Each row of a before or after table is a point. One or more steps were done to the points. Then noise was added and the rows were shuffled. The steps act on how far a point lies along the listed directions, d1 being the first. Name the steps. A step turns or swaps two directions, mirrors them in a line or flattens them onto one, adds a multiple of one to another, or multiplies one. Angles are multiples of 10 degrees, from the lower direction toward the higher: turns from -170 to 170, lines from 10 to 170 but not 90. Use the fewest steps. Two steps may share a direction if one is a turn and the other turns, adds or multiplies; they go together, in the order done. Otherwise the lowest direction goes first.
In the rows, 128 means zero.

Directions:
(1): [ 59 154 112]
(2): [100  58 134]
(3): [115 139 202]
Before (10 x 3):
[[163 147 210]
 [132 126 118]
 [ 90 160 137]
 [ 85  67 186]
 [ 90 137 121]
 [ 66  78 137]
 [152 109 177]
 [108  83 140]
 [149  74 146]
 [ 67 126 183]]
After (10 x 3):
[[139  50 143]
 [157  96 174]
 [ 77  23 195]
 [ 51  43 146]
 [134 128 119]
 [ 84 135 129]
 [ 97  56 140]
 [ 71 104 195]
 [ 97 172 140]
 [178 155 199]]
Steps: turn d1 and d3 by 10 degrees; multiply d2 by 1.6

Directions:
(1): [ 80 162 215 124 140  90  81 103]
(2): [157 201  85 187 173 103 115  97]
(3): [ 46  86  85 158 132 142 123  66]
(4): [ 85 207 110 119  54 157 149 140]
(5): [132 104 155 205  78  73 177 138]
Before (10 x 8):
[[186 146 107 129 118 131 145 151]
 [144  96 113  96 145 154 127 106]
 [134 102 137 138 140 127 133 126]
 [156 153 109 100 168 147 106 123]
 [105 105  95 113 113 157 138 120]
 [108  98 103 145 155 119 121 111]
 [145 107 165 119 129 101 125 135]
 [ 91 134  95 165 118 124 127  99]
 [136  73 107  83 189 170 118 135]
 [ 85 143 112 144 141 119 115  95]]
After (10 x 8):
[[164 177 143 147 123 105 123 129]
 [162 106 110 115 179 139 114  93]
 [ 69 124 127 110 118 136 119 108]
 [142  90 135 145 158 119 130 125]
 [180  81  96 120 250 142 102 117]
 [169  74 138 124 143 107 138 139]
 [147 146 149  90 170 133  97 122]
 [111 153  77 131 127 153 130 110]
 [ 68 139 121 143 104 128 118 100]
 [114  82 122 143 174 106 110 104]]
Steps: turn d1 and d2 by -90 degrees; turn d3 and d5 by -10 degrees; multiply d4 by 2

Directions:
(1): [176 139  65 101 121 189 112  48  85  68 123 122]
(2): [ 36 192 114 120 155 152 111  60 154 181 148 121]
(3): [ 98  81 138 217 164  93  70  85  87 112  81 131]
(4): [146  90  79  97 158 146  65 166 140 184 104  41]
Before (8 x 12):
[[129 123  69 168 170 144 141  84 122 131 121 118]
 [217  69  50  86 147 125  72 173 131 146  93  52]
 [212  97  91 115 126 176  69  53  52  72  74 113]
 [164 125 170 113 106 131 180 187 171 152 160 132]
 [ 90 112 157 116 155  77 110 208 167 206  94  64]
 [212  32 138 176 128 110  97 165  74  56  74 119]
 [170 125 150  88 107 134 135 229 192 152 116  87]
 [ 45 139 215 178 167  72 139 140 115 153 172 185]]
After (8 x 12):
[[ 55 133 208 156 140  80 148 191 177 183 137 146]
 [ 78 185 187 166 115  61 192  98 154 116 156 226]
 [220  56 106  96 151 141  88 184  71 101 139  90]
 [ 28 203 177 120 146 131 122  70 156 206 134 148]
 [168  86 163 150 123 122 141 171 141 138 128 121]
 [115 147  78 154 159 143 166  89 140 140 143 134]
 [146 132 191 158 101 100 156 168 155  88 112 161]
 [191 114 171 139  89  86 186 147  94  40 104 173]]
Steps: swap d1 and d2; multiply d3 by 0; multiply d4 by -1

Directions:
(1): [126  66 134 164 106 139  81 103 128  85  75  82 135 135 118 146 155 244
 142 125]
(2): [104 101 154  95 150  96 169  95 160 168 150 144 104 130 204 102  59 194
 142  71]
(3): [101  74 118  72  74 107  55 153 179 117 109 128 118 148  97 127  57  80
 174 136]
(4): [171  96 135 113   7 146 214 116  97  99 130 153 110  99 128 132 107 133
 116 152]
(5): [111 128 141 128  81 118 119 174 124 243 126 151 198  87 119 183 154 156
 151 119]
(6): [185 143  89 117 127  71 109  93 129 104 172 161 118 173 133 245 130 135
 127  96]
Before (11 x 20):
[[143 150 122  72 111 124 160 145 124 111 163 165  95 140 129  95  73  15
  113 139]
 [168 139 122 141 123 154 151 126 104  57 130 101 109 124 129 117 142 119
  106 160]
 [151 140 128 164 131 140 157 101 119  94 138 131 114 113 134 135 160 188
  116 127]
 [137 155 133 135 161 116 121 125 126 117 125 135 120 135 142 148 138  95
   90 134]
 [136 125 126 168 125 160 105 132 101  51  98  83 125 133  64 111 189 107
  118 172]
 [139 114 131 142  96 136 141 130 117 157  91 112 139 102 134 136 149 171
  123 130]
 [139 104 147 131  81 142 150 147 108 168 111 123 128  99 131 137 147 190
  117 104]
 [134 103 118 130 114 149 101 130 133  80 106 114 131 128 107 163 132 144
  144 135]
 [107 118 129  87 134 144 136 131 137  97 127 126 116 128 129  81  93  79
  127 138]
 [156 161 113  76  88 141 170 169 131 132 155 153 114 134 134 112  83  23
  138 150]
 [136 114 121  85  99 111 155 122 129 115 155 172 105 131 128 139  78  86
  128 123]]
After (11 x 20):
[[132 131 116 108 136 121 111 135 130  95 140 148 112 141 103 140 110  63
  130 137]
 [137 146 133 166 150 134 149 103 128 106 132 126 117 112 139 132 161 191
  119 123]
 [127 120 137 135 137 124 149 123 135 171 106 121 120 109 161 116 119 167
  123 108]
 [113  98 146 168  85 144 103 149 107 133  88  95 176 102  78 151 197 186
  150 145]
 [142 145 135 136 132 124 118 127 117 123 119 138 134 129 131 169 148  99
   94 141]
 [145 171 108 104 109 149 122 189 134 141 138 129 143 131 103 130 121  18
  140 162]
 [123 118 145 115 136 133 162 135 133 164 128 121 100 117 159  99 114 176
  115  88]
 [149 132 132 156 121 155 109 149 100 104 113  89 149 115 114 136 174 144
  123 162]
 [118 124 121 105 124 157 113 144 126  90 111 116 130 120  93  97 123  84
  127 161]
 [137 160 114 106 111 142  99 173 113 106 131 136 131 138  74 124 134   6
  111 167]
 [117  97 130 120 117 138 102 133 141 117 107 120 138 121 124 167 121 165
  158 115]]
Steps: turn d2 and d5 by -60 degrees; turn d1 and d2 by 30 degrees; flatten d4 and d6 onto the line at 100 degrees
